Each row is a point. Two turns around zero, p and q, are shown by what they do to some points. Write where each new point lands after one turn and then the other. Backwards means that the second turn is done in reverse. Each puzzle has new turns, and all numbers are rounded.

Turn p:
6.8  3.0  -17.0 -> -12.0  5.1  -13.2
-34.2  -0.9  16.1 -> 9.5  -32.1  17.5
8.9  11.9  18.4 -> 0.5  11.9  20.5
18.6  -14.1  -17.4 -> 2.0  15.3  -24.7
Turn q:
29.7  20.4  -18.6 -> -21.4  -19.7  -28.3
1.3  -3.3  12.2 -> -5.9  8.1  7.8
-19.9  9.8  -0.1 -> 11.3  -12.8  14.1
-11.0  -26.8  6.5 -> 15.8  24.4  6.2
Where do these land?
p, then q: -13.2  18.0  37.6 -> -23.4  24.9  27.3
q, then p: -26.8  -17.5  -21.3 -> -3.1  37.7  -7.1
q, then p: 11.1  17.1  2.5 -> 9.1  -17.6  -5.6
q, then p: 11.3  -2.5  -2.5 -> -8.2  -7.0  -4.8
p, then q: 21.2  -4.9  -1.1 -> -7.5  -20.2  -3.1
p, then q: -3.7  -10.2  -15.1 -> 11.4  -1.5  -14.6

Turn p:
23.3  6.6  11.1  27.8  5.5  11.0 -> 32.8  -6.5  10.7  14.0  14.2  -1.9
0.9  11.2  20.1  26.2  4.1  -12.4 -> 21.7  -0.6  6.0  -13.8  25.5  6.7
-7.3  -15.0  -32.3  -18.2  -1.1  -8.8 -> -15.9  4.9  -11.5  -9.5  -32.0  -14.5
-8.2  30.3  4.0  -4.7  4.9  3.0 -> -13.6  -12.0  -1.8  -0.2  24.9  -10.1
-6.2  -26.8  -11.2  -34.5  9.8  -2.1 -> -21.9  21.3  -22.2  7.0  -26.3  2.7
22.9  8.1  21.6  18.5  -19.3  -1.8 -> 18.7  3.8  33.4  4.5  15.3  6.2
-25.4  -14.3  -13.3  -15.1  -3.9  11.0 -> -21.8  -10.9  -14.6  -2.1  -21.5  10.8
Turn q:
-24.9  -22.4  -7.3  10.3  -11.6  -8.2 -> 13.7  3.4  -7.2  23.9  21.9  13.4
-3.3  15.9  -12.4  -1.1  2.9  31.5 -> 12.3  13.2  14.7  -20.3  7.3  -20.2
20.4  -7.7  -5.8  -10.2  -5.9  39.0 -> 19.9  26.0  10.1  -6.4  -23.4  -20.2
-0.8  -16.7  -9.7  0.7  17.5  -16.8 -> 3.5  -4.2  2.2  0.7  -1.6  30.4
-29.9  7.5  7.0  -11.9  -0.2  -14.4 -> -13.0  1.3  -21.2  -4.6  25.7  6.7
45.8  14.8  3.2  1.5  -7.1  -14.8 -> -6.4  -30.5  1.5  -3.0  -38.4  -11.8
-7.4  8.7  25.1  10.6  4.5  -16.3 -> -30.1  -9.2  -0.1  9.6  8.5  1.7
Where do these land?
p, then q: -13.8  22.9  19.8  -13.6  -8.8  -28.0 -> -21.7  17.9  -7.2  -29.9  16.6  11.7
p, then q: 20.0  -7.2  3.7  -2.2  -9.6  3.9 -> -13.6  -7.4  6.8  9.4  -1.8  -14.1
p, then q: 8.4  12.1  -18.3  -19.0  -13.8  13.9 -> -9.8  -7.0  -7.2  25.6  19.8  7.2
q, then p: 0.6  -32.3  5.7  12.4  -11.2  13.2 -> 24.4  -15.0  18.3  -2.7  18.5  -5.0
q, then p: -8.9  7.8  -3.9  -8.5  13.5  -20.0 -> -10.9  -5.5  -17.2  13.0  -13.5  3.5
p, then q: -1.1  1.6  12.6  -6.8  43.1  24.8 -> 27.8  -16.8  36.4  -6.6  7.2  14.5
q, then p: -5.2  -4.7  -19.5  37.7  -13.2  -7.8 -> 39.0  15.4  -5.3  9.7  1.2  14.4

Turn p:
23.3  16.4  3.2  -8.8  5.5  -25.0  -14.5  22.8  -19.4 -> -5.3  -13.4  -15.1  -21.0  -33.8  -5.5  -11.7  21.5  3.0
29.7  -5.8  4.3  10.0  -3.3  -27.0  -6.0  21.8  24.5 -> -2.9  -22.3  -26.3  6.8  -25.9  -22.5  12.6  -3.8  -17.0
-15.1  -7.6  -21.1  -0.2  -17.0  27.4  -24.2  -19.7  -15.6 -> 16.9  16.5  21.4  -14.0  24.6  12.4  25.2  18.5  6.2
-23.8  -1.1  6.3  3.4  0.8  -9.3  24.2  11.7  -8.6 -> -8.2  -14.0  19.7  14.7  3.2  -4.4  -22.3  -4.3  9.5
16.7  -16.3  22.9  -10.0  -11.2  1.4  24.7  9.0  -1.4 -> 20.0  -4.2  -12.4  27.8  -7.0  0.8  -22.2  2.0  -10.1
-18.1  11.8  12.5  -12.7  16.9  -2.8  -14.3  -10.3  17.7 -> -3.8  8.0  -4.5  -11.2  -4.0  4.6  5.0  -28.9  24.1
-13.8  3.0  -20.6  -8.0  17.8  -18.5  13.4  -7.8  12.1 -> -14.6  -17.8  6.5  -16.6  11.1  3.9  -7.4  -25.5  -6.6
-6.6  18.5  24.1  -5.6  -26.2  17.1  -2.2  -27.7  -19.6 -> 24.7  41.4  10.4  -3.8  6.5  -10.6  -15.3  8.7  14.9
29.0  2.9  2.5  7.2  -22.4  27.6  13.5  -10.2  21.4 -> 11.0  22.5  -28.4  18.2  21.9  -13.3  5.2  5.3  -20.9
-4.9  -9.8  -29.1  18.5  25.9  -15.9  -4.8  -10.3  -21.5 -> -24.2  -8.2  30.3  -19.7  -7.4  16.6  8.2  3.1  -21.3
-16.5  -12.1  -4.9  6.3  13.1  25.0  -9.9  20.7  10.3 -> -13.6  -8.4  -1.3  18.8  10.8  18.0  22.7  3.4  18.3
Turn q:
-18.0  -12.9  -9.6  -3.3  24.7  -6.5  0.7  -15.4  -14.5 -> -15.9  2.6  -8.0  22.4  15.5  6.6  -12.6  19.8  -5.7
24.4  20.6  16.1  2.9  -11.0  -3.8  4.5  34.4  -17.8 -> 1.1  10.5  -3.0  -49.3  5.7  5.1  10.6  -13.7  5.8
30.9  7.5  31.4  -14.0  -6.9  -13.8  -0.5  5.8  9.4 -> 24.0  -19.6  9.8  -36.4  -4.0  9.8  -5.9  3.0  4.1
12.0  29.3  22.5  -21.9  -0.5  -7.6  17.3  13.5  7.3 -> 15.1  -12.2  2.0  -30.4  7.5  4.0  7.2  5.4  33.4
-7.7  -26.6  -25.3  20.2  9.0  -11.6  3.2  -19.1  1.1 -> -11.0  10.4  12.4  35.5  3.7  12.6  -16.4  -5.3  -17.2
-20.5  1.5  -17.3  21.3  -2.2  13.6  -10.8  -15.2  -0.2 -> -6.5  10.4  -4.9  30.6  -5.1  -4.4  19.1  -2.6  -13.6
-30.5  -28.2  -9.6  11.4  19.6  -10.1  -5.2  9.5  25.2 -> -15.8  -0.9  -17.1  33.2  -23.9  18.4  -23.3  -6.8  6.4
-13.2  0.7  -21.0  21.6  18.2  -11.5  -4.4  -30.0  9.2 -> 6.6  7.6  2.0  42.9  8.2  20.2  3.9  4.2  -9.5
3.1  -5.8  11.9  4.5  -13.4  42.6  10.3  -2.3  -11.5 -> -11.9  13.7  15.4  -11.6  -19.4  -29.1  15.7  15.5  -5.6
27.3  17.5  -0.2  -27.4  -24.6  3.9  14.8  22.4  0.4 -> 14.1  -3.7  10.6  -36.2  10.5  -24.4  -1.2  -18.3  21.6
-2.8  5.3  18.0  -14.5  -29.8  -7.3  -2.7  9.5  -9.4 -> -9.1  -26.7  0.7  -24.2  2.3  -9.1  10.7  -10.7  0.0
-5.0  -8.9  -16.9  -1.0  16.9  12.0  -27.2  -13.1  0.7 -> 9.3  7.5  -19.8  23.6  -1.0  -9.8  -7.8  9.7  -19.8
Where do these land?
p, then q backwards: -5.0  -19.6  -1.1  15.0  -28.2  9.8  -9.3  -4.9  -7.2 -> 10.2  15.9  -3.7  4.1  -1.1  14.8  4.3  -32.5  3.1
q, then p: 1.8  2.0  -36.8  -32.2  24.2  -45.3  12.7  -22.1  6.9 -> -36.0  16.3  -12.0  6.1  -27.7  27.7  47.2  -12.4  -8.7
q, then p: 5.2  -9.4  -0.3  8.2  14.0  -3.3  3.6  29.7  6.4 -> 8.2  10.6  -8.9  -19.0  18.0  -6.0  12.6  1.4  13.7
q, then p: 8.5  12.6  -6.2  21.0  -13.9  22.8  -9.9  0.4  -13.2 -> -3.6  4.3  5.1  -10.3  2.5  -10.1  -37.0  3.5  -6.5
p, then q backwards: 14.9  -10.7  -11.3  -20.0  18.3  -12.0  7.8  -41.8  26.7 -> 23.9  3.1  -12.1  21.9  -20.4  -24.9  -31.1  23.5  -9.8
p, then q: -0.4  12.8  8.9  9.0  -1.3  -27.4  10.6  15.7  10.3 -> -9.3  -23.4  0.5  14.4  3.5  11.7  -5.9  -16.2  -15.9
p, then q: -17.1  4.5  3.4  -0.6  -16.3  30.3  -12.8  2.7  7.6 -> 17.7  17.1  3.4  4.0  -8.6  18.4  -3.5  1.3  26.0
q, then p: 10.9  1.5  18.0  -16.7  4.5  -4.9  33.9  28.9  -0.5 -> 17.8  -7.8  -26.8  -5.1  6.9  4.0  10.0  -27.3  26.8
q, then p: -19.0  2.4  12.2  11.0  8.6  18.6  -1.5  -9.5  -17.1 -> -13.5  -18.6  10.0  10.9  11.6  -8.5  -15.6  11.0  11.1
p, then q: 0.2  3.9  13.2  5.5  -10.0  11.3  -35.2  0.9  -19.9 -> 10.9  -1.4  7.9  -21.3  -8.7  -3.1  7.6  -19.7  30.2

Turn p:
-8.1  8.8  7.9  19.2  17.3  15.6  16.2  22.6  -14.2  -4.5  -1.1  -3.4 -> -0.3  -20.5  0.9  -16.2  -20.2  1.4  8.5  -1.3  25.0  15.0  3.8  9.6
-6.3  -1.6  4.2  -9.0  -22.0  -11.1  30.2  -7.9  11.7  -32.0  13.1  27.7 -> -18.9  33.4  8.0  4.1  -22.9  -27.4  5.2  9.1  -0.4  7.3  -15.6  -24.3
8.6  -38.4  -3.3  -3.0  -12.1  3.4  8.8  6.4  -20.1  -4.5  -6.1  -20.7 -> 4.2  -6.7  -8.0  -2.9  0.2  -5.3  -30.7  -21.1  17.7  -16.0  -24.8  -1.9
28.7  17.4  10.0  -12.0  10.6  13.9  -0.9  -9.1  7.4  30.2  -13.0  -5.5 -> 5.2  -7.9  16.7  24.9  19.5  26.3  -1.1  11.7  -1.9  12.5  -4.0  23.5
21.5  4.8  -5.3  -3.5  5.3  -25.0  -41.2  -17.3  12.8  -32.3  17.7  7.1 -> -14.8  7.3  -13.8  -4.7  39.8  -16.4  -8.0  7.5  -28.8  16.2  17.8  -29.7
27.2  -1.3  -33.0  0.2  2.7  20.7  27.1  19.3  -2.8  14.5  -28.7  4.1 -> 0.0  -25.2  9.5  16.6  -23.2  3.6  -33.4  30.2  9.9  -7.6  -8.6  24.9
-2.7  -1.3  10.5  -7.5  -14.1  -29.2  -15.6  20.8  -4.1  35.3  3.9  1.7 -> 7.0  -10.1  12.2  18.3  21.3  -4.0  22.1  -8.2  8.9  -36.2  10.7  -4.8
-6.3  -3.4  0.9  -4.9  -20.1  -4.0  -36.0  -17.1  -16.5  -9.0  19.6  3.1 -> 2.6  12.4  -15.7  -0.4  14.8  13.3  -2.4  -15.8  -9.7  -6.6  12.9  -38.4
-15.0  12.5  -3.1  -0.1  -20.2  -20.7  21.5  -9.2  -5.6  25.5  2.7  -22.4 -> 30.3  0.1  -9.6  18.0  -6.8  -2.8  27.3  0.3  -0.6  -17.1  -23.1  1.9
-6.4  -4.9  12.2  7.6  5.1  3.4  -16.9  0.2  0.5  -23.7  -25.4  16.5 -> -15.5  -8.1  20.7  -21.3  -6.3  -0.3  -8.6  -13.5  -19.0  8.4  8.1  -9.5
-6.1  2.0  -4.1  20.0  -6.8  3.4  -0.9  -15.2  27.5  -12.8  23.1  3.3 -> 7.2  26.1  -14.4  3.5  -7.4  -18.8  1.9  -3.1  -10.9  19.7  18.2  -0.2
-11.1  -1.3  4.3  -29.8  9.7  24.5  -0.8  7.1  11.5  -21.8  -12.0  -14.1 -> 3.4  18.2  16.1  -37.0  5.0  13.1  -14.3  11.3  4.3  4.6  -11.1  8.3
-24.2  6.9  -1.2  22.8  44.6  5.0  8.5  -0.6  -8.2  35.0  6.3  2.4 -> -10.2  -19.0  -22.8  -3.1  -13.8  17.4  33.8  -7.0  5.4  -0.2  15.5  40.3
Turn q:
-4.3  18.9  19.1  -2.1  0.4  -2.1  8.0  22.4  7.5  -20.2  -16.5  -20.3 -> 10.0  5.9  16.5  10.5  -3.7  -4.8  -9.4  31.7  3.7  26.8  7.7  -5.0
33.6  13.4  8.5  -25.8  -8.6  11.8  -20.3  9.1  10.4  6.9  0.5  -13.4 -> -11.1  -6.5  30.3  17.3  8.1  12.1  35.3  10.3  -3.8  4.2  -5.3  -9.3
7.7  -13.2  -13.7  27.2  -0.5  8.4  9.3  7.5  3.6  18.1  22.4  9.2 -> 7.9  8.0  2.4  -10.2  -26.3  7.8  -3.3  -24.2  -6.0  -17.6  -19.0  3.1
19.6  3.4  7.1  -6.3  -9.5  21.6  -33.1  -10.9  22.4  11.5  -12.8  -35.5 -> 1.4  -0.9  44.7  -15.8  20.7  -7.5  37.5  6.9  -3.6  -1.2  4.4  -9.6
12.7  -4.0  1.6  -31.5  -0.4  3.4  -14.9  9.0  37.9  22.5  -18.8  -20.5 -> -20.6  12.9  33.1  4.5  2.3  -7.3  32.7  25.2  7.8  -20.6  14.2  -7.0
-11.8  -38.1  -8.4  18.9  4.9  -2.2  -5.4  7.6  -29.7  -3.0  11.3  29.4 -> -7.0  -20.6  -17.2  -2.0  -12.3  -4.7  -35.0  -38.6  2.0  -14.6  -4.2  -11.1
-0.5  30.6  15.0  -7.5  -21.9  -3.9  -1.2  -0.6  10.2  7.5  -37.8  -12.0 -> -11.1  16.3  13.7  -5.4  9.8  -6.9  19.8  20.4  23.8  34.4  9.1  7.8
-10.9  26.5  3.7  -8.0  -19.0  -25.1  7.9  3.4  -13.6  -2.9  -0.3  -5.0 -> 3.1  20.6  -16.9  13.4  14.4  10.8  -2.5  6.9  16.5  24.6  -1.5  -4.6
-3.9  -3.3  -3.2  9.0  15.0  6.3  1.3  -9.4  7.1  -17.5  4.7  39.7 -> -2.3  -27.2  -29.2  -10.9  -23.0  -1.5  -1.2  -1.2  -10.7  -2.4  4.5  5.6
3.4  -9.8  4.5  14.1  26.6  -17.8  23.6  -14.7  -24.9  -6.8  -0.6  17.4 -> -14.8  -5.7  -24.6  -6.1  2.3  2.4  -36.1  -2.4  -19.2  1.5  -12.4  18.8
-12.4  -6.2  -7.6  -0.4  18.5  24.1  -23.7  1.1  -0.2  32.1  27.3  -6.1 -> 7.1  12.2  8.9  6.7  -4.0  -13.4  18.5  -34.3  -28.2  -22.3  11.3  -9.4
-10.5  -13.5  -37.8  20.5  16.7  -14.7  8.6  -5.9  -19.8  -20.6  12.3  18.0 -> 13.5  -12.5  -40.3  -3.4  -3.3  -14.5  -26.9  -10.1  -2.5  -17.8  -26.3  -1.9
-15.3  11.2  24.7  -4.2  -23.5  -29.9  16.7  -9.9  5.1  -20.2  2.4  -12.2 -> 11.2  14.4  -11.7  -7.8  17.1  28.4  -15.6  24.3  15.9  19.8  16.4  -4.5
-7.4  -16.0  -13.6  -3.8  1.2  20.1  23.2  -8.7  -16.0  -7.4  5.9  11.3 -> 12.6  -16.8  -9.6  9.0  -2.1  -1.1  -13.7  -14.7  4.3  -14.9  1.1  27.1
Where do these land?
q, then p: -20.7  19.1  -13.9  2.2  22.1  -21.1  1.6  -27.0  -13.2  -4.1  -4.4  -25.1 -> -18.3  -36.0  -14.8  -5.9  15.3  2.9  12.0  33.6  -5.5  -5.6  4.4  3.7
q, then p: -29.3  18.2  8.7  -18.5  39.9  -10.0  -7.2  -3.1  2.3  -25.2  -4.7  -4.8 -> -0.6  -31.9  -34.5  0.5  10.9  -15.2  7.5  8.5  25.4  -20.1  15.1  -9.2
p, then q: 27.4  -0.8  7.4  10.7  -20.4  10.3  26.7  27.9  8.0  2.3  26.8  0.9 -> -5.5  26.1  4.9  -33.4  -24.2  12.7  13.8  17.3  -1.2  -1.1  -6.5  -24.3
p, then q backwards: -3.4  0.1  9.9  15.5  -46.3  16.8  -4.7  16.2  -1.6  2.8  12.3  6.8 -> -30.4  -9.9  1.1  1.4  -20.6  10.9  -8.2  36.6  3.9  2.1  13.2  -10.0
p, then q: 24.7  16.0  -1.6  16.9  -14.0  6.1  -4.8  14.6  -0.1  11.5  -13.4  9.1 -> -1.6  0.0  20.9  -17.1  -10.2  17.3  -13.7  -16.4  -9.4  -4.4  -1.8  -17.8
q, then p backwards: -23.3  6.7  -4.3  -25.0  13.1  -34.4  -5.4  -8.3  -0.3  12.9  -13.1  -1.9 -> 9.0  -9.8  -15.0  -13.4  7.5  -14.8  -10.4  -3.8  12.6  -5.4  40.3  15.3
q, then p backwards: 10.2  -5.2  -19.0  13.6  -17.2  31.1  -16.8  9.6  1.7  21.7  14.3  -2.3 -> -26.5  -5.7  33.7  8.7  -20.5  -10.6  10.7  4.2  -8.1  10.4  -13.5  -5.6
p, then q: -8.0  -21.0  0.8  22.5  15.3  -14.9  -32.5  9.3  -36.5  15.0  -20.9  -17.7 -> 3.7  -40.5  -5.8  -11.6  26.7  -0.2  -14.8  -3.7  -6.2  -44.3  7.6  9.7
p, then q backwards: -28.0  -8.9  -21.5  -23.9  19.5  -24.3  9.4  -14.0  2.7  -27.2  -21.1  -23.3 -> 22.5  0.0  -23.9  35.9  30.7  -16.2  0.7  -32.5  16.2  0.9  0.4  -2.2
p, then q backwards: 15.5  -10.7  14.0  24.2  -19.0  9.4  4.9  -11.1  3.3  6.3  16.7  20.6 -> -18.7  8.1  8.4  -10.9  -3.8  5.3  -2.7  31.3  -22.9  15.2  1.5  9.7
q, then p backwards: 27.8  -5.0  10.9  -12.7  -17.6  24.3  10.6  6.8  -11.2  10.8  26.4  19.0 -> -4.0  0.2  21.0  7.8  3.3  15.3  3.6  -15.1  -21.8  37.4  -21.5  9.9
q, then p backwards: -15.8  3.7  -19.3  -15.4  23.5  -12.5  11.2  -10.5  -0.8  -27.3  -14.1  19.2 -> 15.7  -2.9  -42.6  11.5  16.3  -16.2  7.0  4.5  -1.2  1.8  16.0  -8.2
p, then q: -14.6  -5.3  9.7  -4.5  23.0  5.1  21.0  -2.1  22.7  7.8  -7.6  7.8 -> -11.9  -0.7  -24.7  6.3  -16.2  8.7  2.2  -4.5  12.4  17.2  16.7  12.9
p, then q: 12.2  -3.5  -0.6  -9.3  3.0  -12.4  -10.1  -5.3  26.3  -15.5  12.5  0.3 -> -8.6  19.1  -15.3  14.0  2.9  -10.2  -3.4  3.3  -19.7  8.8  -5.6  -11.2
p, then q: 25.0  -3.5  18.9  3.7  -25.0  26.5  -3.9  -3.0  -3.4  8.0  -9.5  -8.5 -> -9.1  -5.0  24.1  -30.7  0.9  1.7  17.4  -11.4  -20.7  9.3  1.4  -3.2
